Each row of a before or after table is a point. One or more steps were done to the points. Then noise was added and the rows were shuffled. The steps act on columns, c1 being the first. Name the steps. A step turns or swaps two columns, mirrors them in a line or flattens them onto one, adds a multiple of one to another, or multiplies or shifts one. Angles are multiples of 10 degrees, from the lower column toward the higher: turns from -170 to 170, lines from 10 to 170 but not 90. Use the fewest steps. Two steps may share a column if one is a turn and the other turns, adds or multiplies; they go together, in the order done. Otherwise the lowest column goes first.

Before (8 x 2):
[[ 0.28  0.13]
 [-0.17 -0.17]
 [-0.29  0.02]
 [-0.10 -0.13]
 [-0.10  0.07]
 [-0.23  0.28]
 [-0.23  0.07]
 [-0.25  0.27]]
After:
[[-0.24 -0.31]
 [-0.59  0.70]
 [-0.44 -0.44]
 [-0.25  0.18]
 [-0.57  0.18]
 [-0.73  0.05]
 [ 0.70  0.34]
 [-0.60  0.64]]
Steps: multiply c1 by 2.5; multiply c2 by 2.5

Before:
[[ 0.33  0.33  0.55  0.01  0.31 -0.13  0.19  0.61]
 [-0.62 -0.17  0.13  0.72 -0.17  0.31 -0.54 -0.17]
 [-0.57 -0.04 -0.39  0.38  0.53  0.23 -0.59 -0.15]
 [ 0.34  0.42  0.17 -0.12 -0.32 -0.48  0.46 -0.49]
 [-0.25 -0.14 -0.32 -0.41 -0.10 -0.19  0.56 -0.20]
 [ 0.35  0.27 -0.23 -0.36  0.49  0.67  0.33  0.07]
 [-0.70  0.57  0.60 -0.18  0.51  0.50 -0.34  0.62]
 [ 0.13  0.02  0.30 -0.41 -0.33  0.41 -0.50 -0.13]
 [ 0.27  0.08  0.23 -0.04 -0.04 -0.05 -0.38 -0.23]
 [-0.21  0.49 -0.20  0.21 -0.18 -0.41  0.18  0.34]]
After (10 x 8):
[[-0.57 -0.21 -0.58  0.74  0.26  0.04 -0.04 -0.05]
 [-0.17 -0.14 -0.55 -0.41 -0.38  0.67 -0.26 -0.12]
 [-0.25  0.88 -0.45 -0.18  0.82  0.60 -0.51  0.09]
 [ 0.65  0.19  0.35 -0.35  0.18  0.84  0.10 -0.09]
 [-0.29  0.61  0.17  0.20 -0.01 -0.49  0.19 -0.06]
 [-0.22 -0.26  0.54 -0.39  0.07  0.00  0.24 -0.07]
 [ 0.14 -0.10 -0.42 -0.07 -0.17 -0.02 -0.16 -0.27]
 [ 0.06  0.01  0.38 -0.20 -0.47 -0.45 -0.29 -0.64]
 [-0.06 -0.04 -0.54  0.37  0.78  0.05  0.54 -0.06]
 [ 0.42  0.64  0.11 -0.06  0.01 -0.18 -0.55  0.22]]
Steps: turn c1 and c5 by -40 degrees; turn c2 and c8 by -40 degrees; turn c3 and c7 by -100 degrees; add -0.5 times c4 to c6

Before:
[[-0.11 -0.08  0.41  0.46 -0.12  0.05 -0.08  0.45 -0.33  0.09  0.60 -0.13]
 [-0.24  0.24 -0.17 -0.24 -0.42  0.13 -0.24 -0.55 -0.51 -0.23  0.30  0.06]
 [-0.34 -0.44 -0.56 -0.20 -0.37 -0.28  0.24  0.21 -0.36 -0.32  0.26 -0.32]
 [-0.81  0.23  0.03 -0.13 -0.56 -0.18  0.36 -0.57 -0.06 -0.20  0.07 -0.05]
 [ 0.15  0.01  0.59  0.14  0.85  0.02 -0.17  0.49 -0.37 -0.60 -0.02  0.92]
 [ 0.13  0.19  0.18  0.38 -0.38  0.40  0.21  0.34 -0.21 -0.40  0.32  0.47]
 [-0.14 -0.26 -0.20 -0.50 -0.76 -0.32  0.21 -0.46  0.19  0.12  0.31 -0.08]
 [-0.26  0.11 -0.03 -0.64 -0.31  0.24  0.03 -0.08  0.20 -0.26 -0.09 -0.34]
 [-0.29  0.46 -0.31 -0.44 -0.74 -0.70  0.00  0.01 -0.31 -0.31  0.35 -0.22]
 [-0.18  0.19 -0.57 -0.05 -0.36 -0.20  0.03 -0.09  0.02  0.19 -0.11 -0.16]
 [-0.04 -0.03 -0.03  0.27 -0.16  0.06 -0.29 -0.12  0.37 -0.59  0.23 -0.04]
 [ 0.41  0.54 -0.05 -0.24  1.17 -0.01  0.29  0.06 -0.14 -0.78  0.38  0.39]
 [ 0.39  0.06  0.43  0.41 -0.20  0.06  0.10 -0.10 -0.34 -0.43 -0.07 -0.09]]
After (13 x 12):
[[-0.12 -0.09  0.41  0.40 -0.12  0.06 -0.09  0.44 -0.83  0.22  0.60  0.36]
 [-0.81  0.24  0.02 -0.24 -0.57 -0.19  0.35 -0.57 -0.15  0.08  0.07  0.47]
 [ 0.40  0.55 -0.07 -0.69  1.18 -0.01  0.29  0.07 -0.35  0.43  0.38  0.90]
 [-0.20  0.16 -0.57  0.07 -0.34 -0.22  0.02 -0.11  0.05 -0.17 -0.12  0.32]
 [ 0.17 -0.01  0.58 -0.28  0.86  0.02 -0.16  0.51 -0.94  0.53 -0.05  1.43]
 [-0.29  0.46 -0.32 -0.56 -0.73 -0.69  0.01  0.00 -0.76 -0.04  0.35  0.29]
 [-0.34 -0.45 -0.55 -0.37 -0.36 -0.28  0.23  0.22 -0.90  0.12  0.25  0.18]
 [ 0.38  0.07  0.42  0.04 -0.20  0.06  0.10 -0.09 -0.83  0.59 -0.06  0.40]
 [-0.25  0.24 -0.17 -0.32 -0.43  0.14 -0.24 -0.55 -1.29  0.00  0.29  0.53]
 [ 0.12  0.21  0.18  0.03 -0.38  0.41  0.21  0.34 -0.54  0.54  0.32  0.97]
 [-0.15 -0.26 -0.20 -0.29 -0.77 -0.32  0.22 -0.46  0.46 -0.43  0.31  0.42]
 [-0.04 -0.04 -0.03 -0.16 -0.17  0.05 -0.29 -0.13  0.93  0.64  0.22  0.45]
 [-0.27  0.13 -0.05 -0.67 -0.31  0.23  0.05 -0.07  0.51 -0.21 -0.08  0.14]]
Steps: mirror c4 and c10 in the line at 20 degrees; multiply c9 by 2.5; shift c12 by 0.50
